Rows are points. The ring and each string are closed loops that go straight from each point to the next, and from the last back to the first. Before rounding, they use only three directions, however many columns there are. Count how often each string passes through the ring. Passing back the other way cancels.
(in the rows, 128 means zero)

Ring (7 x 3):
[[157 122  96]
 [144 117 123]
 [123 114 130]
 [113 112 114]
 [122 109  69]
 [141 115  52]
 [154 123  60]]
String (25 x 3):
[[129 137 118]
 [140 129 136]
 [158 102 125]
 [151  99  97]
 [168 100  88]
 [172 127  66]
 [156 143  61]
 [144 137  71]
 [143 136  68]
 [154 145  45]
 [159 148  40]
 [150 153  60]
 [144 123  83]
 [144 133  86]
 [156 142  95]
 [159 136 120]
 [141 137 122]
 [136 117  97]
 [137  92 126]
 [136  96 107]
 [129 120 105]
 [112 144 130]
 [114 138 130]
 [128 124 108]
 [132 120 102]]
Times through: 0

Ring (10 x 9):
[[181 109  87 159 137 165 102 125  97]
 [169  97 120 159 121 155 103  83  79]
 [156  98 135 154 112 144 106  71  83]
 [140 113 138 130  90 131 116  95 126]
 [132 133 123 109  79 124 124 141 174]
 [121 147 117 108  86 116 128 159 193]
 [ 98 160 125 129 116 101 128 149 185]
 [ 94 159 127 150 140 100 124 134 163]
 [127 143 107 163 153 125 114 133 132]
 [160 126  89 161 148 150 107 137 115]]
String (29 x 9):
[[161 111 117 109  69 146 117 129 150]
 [153 124 107 119  90 141 118 143 155]
 [125 129 132 140 111 121 118 108 136]
 [113 135 142 126  95 111 124 112 156]
 [120 147 122  93  67 114 132 164 208]
 [139 155  88  73  57 128 134 218 244]
 [134 145 103 112  94 127 125 169 188]
 [131 134 118 138 116 126 118 129 146]
 [ 86 154 146 144 125  92 126 113 159]
 [ 55 175 154 147 137  70 133 121 181]
 [ 68 180 133 144 142  80 132 148 192]
 [112 161 105 138 133 113 124 165 179]
 [139 138 103 138 122 132 117 148 152]
 [124 134 125 152 131 121 116 113 130]
 [100 145 136 176 162 106 115  95 115]
 [132 143  98 174 169 130 111 134 121]
 [178 133  58 157 155 164 106 176 132]
 [168 125  83 148 134 155 109 151 129]
 [144 124 112 155 133 137 111 116 116]
 [142 125 116 151 127 135 112 114 120]
 [194 107  75 148 126 174 102 143 108]
 [224  89  62 150 124 197  95 140  86]
 [188  87 108 170 133 170  96  79  56]
 [139 104 144 173 135 134 105  54  69]
 [140 121 123 148 120 133 113 106 118]
 [152 120 111 139 112 142 113 123 128]
 [131 112 146 156 118 126 111  69  95]
 [129 102 163 154 106 124 111  45  83]
 [145 101 147 130  82 135 113  76 110]]
Times through: 3

Ring (9 x 14):
[[130 101 137 104 155 142  64 148 101 123 138  43  62 154]
 [142  97 140 119 154 137  73 151 111 133 149  44  73 155]
 [152 115 142 142 136 122 112 143 133 143 152  81 117 139]
 [150 135 143 156 119 112 139 130 144 145 146 116 150 121]
 [140 156 143 162 102 105 155 115 146 141 133 148 172 103]
 [123 174 140 149  93 104 160 103 138 128 114 170 178  90]
 [117 175 136 129  99 110 155 106 131 118 108 164 165  92]
 [116 159 133 108 117 122 131 120 119 112 110 131 133 107]
 [120 126 134  97 141 136  89 136 105 114 122  78  86 134]]
String (29 x 14):
[[126 146 137 122 121 121 124 124 123 123 123 117 129 116]
 [113 140 138 117 124 128  96 119 106 116 116 103 105 121]
 [107 149 131  91 128 131 105 123 104 104 106 109 104 117]
 [113 142 128  80 137 135 105 134 105 104 110  97  96 124]
 [129 138 132 100 135 128 120 139 121 118 125  99 113 125]
 [132 133 136 115 132 126 115 136 122 124 130  97 115 127]
 [128 122 139 121 136 130  92 133 112 126 132  81  97 135]
 [143 126 135 113 139 126 121 147 130 129 139  88 115 133]
 [148  89 139 111 163 141  70 161 113 134 155  29  64 163]
 [151  72 143 124 169 144  47 162 107 141 164   7  48 175]
 [146  89 145 136 153 136  64 148 111 141 156  36  71 160]
 [136 121 141 134 132 126 100 133 120 133 139  85 108 134]
 [143 128 140 135 130 121 121 136 131 136 141  97 125 129]
 [159 128 139 138 131 116 145 147 149 144 152 102 143 129]
 [162 107 143 147 141 122 115 151 140 150 162  72 119 145]
 [148  97 146 145 145 130  79 144 119 144 156  53  89 152]
 [136 112 143 136 138 129  85 135 114 135 142  70  94 142]
 [139 135 138 127 127 120 128 135 131 131 135 106 130 124]
 [146 129 136 121 135 122 129 145 135 133 142  95 125 130]
 [136 123 138 121 137 128 105 138 121 129 137  84 106 134]
 [125 111 141 122 141 136  69 133 102 125 133  62  77 143]
 [115  86 139  96 165 154  18 144  75 115 132  12  20 167]
 [120 115 131  80 155 144  74 148  97 109 124  55  63 146]
 [127 144 129  92 134 127 129 139 123 114 120 107 118 121]
 [117 154 128  87 129 128 129 132 117 107 110 118 120 114]
 [106 162 129  88 121 127 125 121 111 102 101 128 121 107]
 [108 168 130  97 115 122 136 116 117 105 101 141 135 101]
 [114 174 129 101 110 117 154 117 126 108 103 154 152  96]
 [126 161 133 114 115 116 150 124 132 119 117 140 149 105]]
Times through: 0
